Each point is reached from the start by the listed moves, each made once or not at all, plus a little noise. Say if it took an odd or an even number of moves. Then give how often each move was made.
In the rows, 128 means zero.

Moves:
(1): [137 143 146  90]
(2): [162  74 108 113]
(3): [134 123 164  73]
Start: [130 133 138 118]
Points:
[129 133 138 118] => even (0, 0, 0)
[173  94 136  64] => even (1, 1, 0)
[179  89 172   8] => odd (1, 1, 1)
[140 148 156  79] => odd (1, 0, 0)
[170  73 154  48] => even (0, 1, 1)

Moves:
(1): [134 170 155 137 114 183 118 103 109  87 137 139]
(2): [142 119 156 129 148 178 141 125 141  78 165 133]
(3): [119 112 119 123 143 114  95 130 112 156 157 132]
(4): [168 107 114  86 134 114 146 132 134 141 122 129]
(5): [149 161 127 154 133 133 119 118 124 129 107 144]
(6): [134 104 122 130 100 151 157  80 140 141 127 136]
(7): [169 117 159 155 134 168 121 117 122  92 132 149]
(8): [142 113  96 109 124 130 101  83 114 158 126 121]
(9): [122 158  94  88 106 143 104 140 137 140 112 134]
Start: [118 132 142 139 109 132 117 108 142 162 129 127]
Points:
[225  38 140 106 126 222 110   7 133 158 191 157] => even (0, 1, 1, 1, 0, 1, 1, 1, 0)
[161 121 102 103 107 175  27  64 116 193 146 150] => even (0, 0, 1, 0, 0, 0, 1, 1, 1)
[201  99  85  61 108 159  45  71 118 207 138 153] => odd (0, 0, 1, 1, 0, 0, 1, 1, 1)
[157 198 122 111 111 242  28  36 108 143 165 165] => even (1, 1, 1, 0, 1, 0, 0, 1, 1)

Moves:
(1): [132 111 123 144 142 130 108 115 144 117  98 147 114 133 123 129 128 105]
(2): [163 146 135 141 112 125 113 128 130 147 141 140 133 135 113 162 127 115]
(3): [125 110 121 136 167 150 133 138 133 153 137 136 151 108 137 149 154 113]
(4): [130 120 133 133 137 118 139 121 158 154 126 169 133 127 111 117 120 130]
(5): [139 133 139 119 143 148 122 130 127 126 114 138 142 144 150 123 118 124]
(6): [154 142 156 126 133 112 132 136 114 100 181 141 125 106  94 113 137 114]
(7): [107 104  98 119 105 111 120 154 142 122 130 132 111 126 156 134 103 126]
(8): [147 141 130 134 141 115 116 147 141 132 108 140 138 134 129 104 150 125]
(9): [ 67 124 138 125 117 123 110 149 129 101 105 116 149 108 140 114 114 123]
(10): [129 105 117 121 172  93 181 161 127 119 147 111 126 128 130 119 155  81]
(11): [134 131 134  85 168 122 145 146 200 128  98 100 128 136 151 114 133 133]
(12): [136 132  77 139 154 125 111 119 121 112 111 133 161 152 113 127 122 105]
(13): [105 168 129 102 126 120 104 109 135 120 113 116 114 149 129 115 141 113]
(14): [100 141 124 131 125 158 102 140 154 113 144 110 156 177 135  94 137 115]
(15): [118 143 114 129 100 155 150 136 110 151 118 121 113 102 132 114 130 126]
(16): [177 137 121 141  93  97 155  77 149 111 131 155 116 113 159 108 124 167]
(17): [131 126 140 145 133 140 117 124 133 155 132 114 124 141 135 118 119 122]
(18): [132 159 135 147 140 160 154 143 146 108 140 128 113 136 136 114 124 124]
Start: [137 116 118 127 138 128 109 136  94 161 126 137 120 148 136 118 125 143]
Points:
[249 132 149 118 136  80 129 125 222 180 152 202 106 152 182  80  80 150] => even (0, 1, 0, 1, 1, 1, 1, 0, 0, 0, 1, 0, 0, 0, 0, 1, 1, 0)
[167 151 148 187 153 176 141 144 131 181 155 189  77 124  99  56 115 100] => even (1, 0, 0, 1, 0, 1, 0, 0, 0, 0, 0, 0, 0, 0, 1, 0, 1, 1)
[191 112  82 121 213 131 104 141 243 152 150 185 184 197 201  38 113 112] => even (0, 0, 1, 1, 1, 1, 1, 0, 0, 0, 1, 1, 0, 1, 0, 1, 1, 0)
[162 158  62 131 118  92  63 172 219  88  78 162 153 166 175  21 121  92] => odd (1, 1, 0, 0, 0, 1, 1, 1, 1, 0, 1, 1, 0, 1, 1, 1, 0, 0)
